Each row of a before or after table is a point. The points were changed in one or more steps. Then noise was added and the rows were shuffled. The steps act on how far a point lies along the listed directions, d1 being the first. Name the steps. A step turns or swaps two directions, mirrors them in a line or flattens them onto one, adds a multiple of one to another, or multiplies one. Angles are multiples of 10 degrees, from the lower direction toward the higher: turns from -170 to 170, lines from 10 to 170 but not 90. Use the fewest steps. Two steps may share a direction if one is a turn and the other turns, adds or multiplies; they go together, in the order done. Otherwise the lowest direction goes first.

Directions:
(1): [ 49 -44  -8]
(2): [ 21  34 -53]
Before (11 x 3):
[[ 23 -60  22]
 [ 37 -39  -3]
 [ 19 -37  -2]
 [ 17 -30  18]
 [  3  -9 -41]
 [ 38 -47 -12]
 [ 54 -43   9]
 [-42  26  -7]
 [ 21 -31  11]
 [ -1  15 -24]
 [ 11 -55  39]]
After (11 x 3):
[[ 25 -12 -41]
 [-41   4  34]
 [-15 -14  33]
 [-32  -6  23]
 [-22  -8  32]
 [-34  10 -24]
 [ -2  14 -22]
 [-18 -38  53]
 [-36 -26  50]
 [-52   4  31]
 [-40   8  56]]
Steps: mirror d1 and d2 in the line at 110 degrees

Directions:
(1): [ 27   0  46  15 -33   9]
(2): [ 14 -60 -18   8  -9   5]
(3): [-24   5 -17   6 -49 -30]
(4): [ 51  21 -32 -11 -10  -6]
(5): [ 13  -5  10  27  24 -51]
(6): [ -3  14 -20  56   2  24]
Before (8 x 6):
[[ 55  20 -10   0   0  34]
 [  9  25 -16  11  -1 -24]
 [ 13  -7 -14 -26  10  15]
 [-25   0  20 -10 -12   2]
 [ 11   3  47   7  11 -38]
 [ 17  24  -1   6  35  13]
 [-27   6 -37 -30 -13 -30]
 [ -9 -10   9  27  -4   0]]
After (8 x 6):
[[ -9   4  33  47  18 -22]
 [ 40   6 -23  15 -14 -21]
 [ -6 -22  17  -3  -7 -11]
 [-13  16  -1 -17  20  18]
 [-17   9   1   8 -12   9]
 [ 36  48 -59  -7 -35 -23]
 [-17 -30   1  16  42  18]
 [ 17 -16  19  -6   8  33]]
Steps: add 1.5 times d3 to d4; turn d1 and d4 by -20 degrees; turn d2 and d6 by -110 degrees

Directions:
(1): [-11  -3  26  46 -60   3 -24   8]
(2): [-43 -21 -24  48  24   4  34  18]
Before (11 x 8):
[[-16 -21 -26   5  17   0  25 -10]
 [ 21  21  -3 -49  25   2  -4 -10]
 [-11  -3  16  30 -28   3   2  -1]
 [ 16   3  30   0 -39  -3 -35  -4]
 [ -5  -9   1  10  -8   1   7  -3]
 [ 13   7 -25 -49  52  -5   8 -21]
 [-11  -1 -25   5  37   0  22   2]
 [ -8  -4 -11  18  22  -4  16  -6]
 [-20   0 -22  13  24   1  25  13]
 [  8  12  -4 -35  12  -3   2  -9]
 [-15 -17 -17  36   4   2  22   6]]
After, 11 rows:
[[-19  -7   7  35 -14   3  13   2]
 [ 30  15 -10 -59  29  -6 -12 -26]
 [ -1  -1 -11   5  27  -5  15 -10]
 [ -6 -16 -26 -13  23  -1  23 -15]
 [ 12  15   4 -34  -2  -2  -7 -11]
 [  1   5 -23 -15  40  -1  17  -5]
 [-11 -16 -23  21  21   1  28   3]
 [ -6  -9  -2   9  -2   2  10  -2]
 [ 27  24  10 -46   2   3 -19 -12]
 [-10   4 -24  -6  33  -1  24   7]
 [  0  -5  27  24 -42  -1 -28   4]]
Steps: turn d1 and d2 by 30 degrees

Directions:
(1): [ -7  28 -17  22  40  -1 -27  38 -25]
(2): [-26 -21  27 -50  14  14 -30  18   3]
(3): [ 22   7  60  23   3 -13 -27 -19 -12]
Before, 8 rows:
[[ -2  17  15  11  21  -9 -38  20 -20]
 [ 10   4  -8  15   4  -9   2  -3  -2]
 [-28   5 -43 -14  14  13  -5  40   0]
 [-12 -16 -16 -31  -8   9  17   1  13]
 [-17   0 -10  -9   6   3 -13   8   7]
 [ -7  -2  32 -14  15   7 -23   8 -13]
 [  7  13  34  23  11  -7 -32 -16 -13]
 [ -4   6  -3  -8   5  13 -16   2  -3]]
After (8 x 9):
[[ 22   6  22  20  -6 -11   3 -22  -3]
 [ -4  -1  -5  -1  13  -4 -11  12  -4]
 [  1   0   4 -11  -9  10  -7 -14   4]
 [-23 -22  -6 -44 -11   5  -7   8  13]
 [  4 -11  58  -9 -13  -3 -25 -11   6]
 [-29 -12 -39 -27   2  15   4   5  12]
 [ -1  -6  14  -2 -10  -4 -10 -14  13]
 [ -5 -19  -7 -23 -18  11  27 -12  11]]
Steps: turn d1 and d2 by 100 degrees; multiply d3 by -1

Directions:
(1): [-54 -19  60  27  26 -19  28 -32 -14   6  16]
(2): [-43 -28 -55  31  -4   1  17  40  13   2  47]
Before (9 x 11):
[[ 15   8 -35  -2 -19   7 -11  19   7  -5  -2]
 [  3   9  19 -10   2   3  -3 -13   0   1  -7]
 [-12  -4   4   5   4  -3   9  -4   2  -6   8]
 [ 16   7 -14  -1  -1   8  -6  -1  -1   1  -1]
 [ 22   3   2  -8   0   4  -8   1  -2  -5  -7]
 [  4  -2   2  -4   1  -3  -5   2   3  -1  -7]
 [-10  -8 -22   6  -4   0  -6  16   5   0  12]
 [-11  -7 -10   4  -6  -5   4   4   4   0   8]
 [ 20  13 -15  -9 -12   3  -9   6   2  -3 -11]]
After:
[[ -5   0  13   0   5  -3   6 -10   0  -6   1]
 [-10  -7  -9   3  -6  -5   4   3   4   0   7]
 [ -4  -5 -60  12 -20   7  -3  37  13  -4  19]
 [ 15  -2  -7  -3  -1   4  -6   8   0  -5   1]
 [  6   4 -33   1 -13   4  -4  19   6  -2   4]
 [-15 -11 -28   9  -4   0  -4  20   6   0  17]
 [  2  -3   0  -2   1  -3  -4   4   4  -1  -5]
 [  6  11  23 -12   2   3  -4 -16  -1   1 -10]
 [  7   2 -25   5  -2   8  -3   7   2   2   8]]
Steps: add -1 times d1 to d2
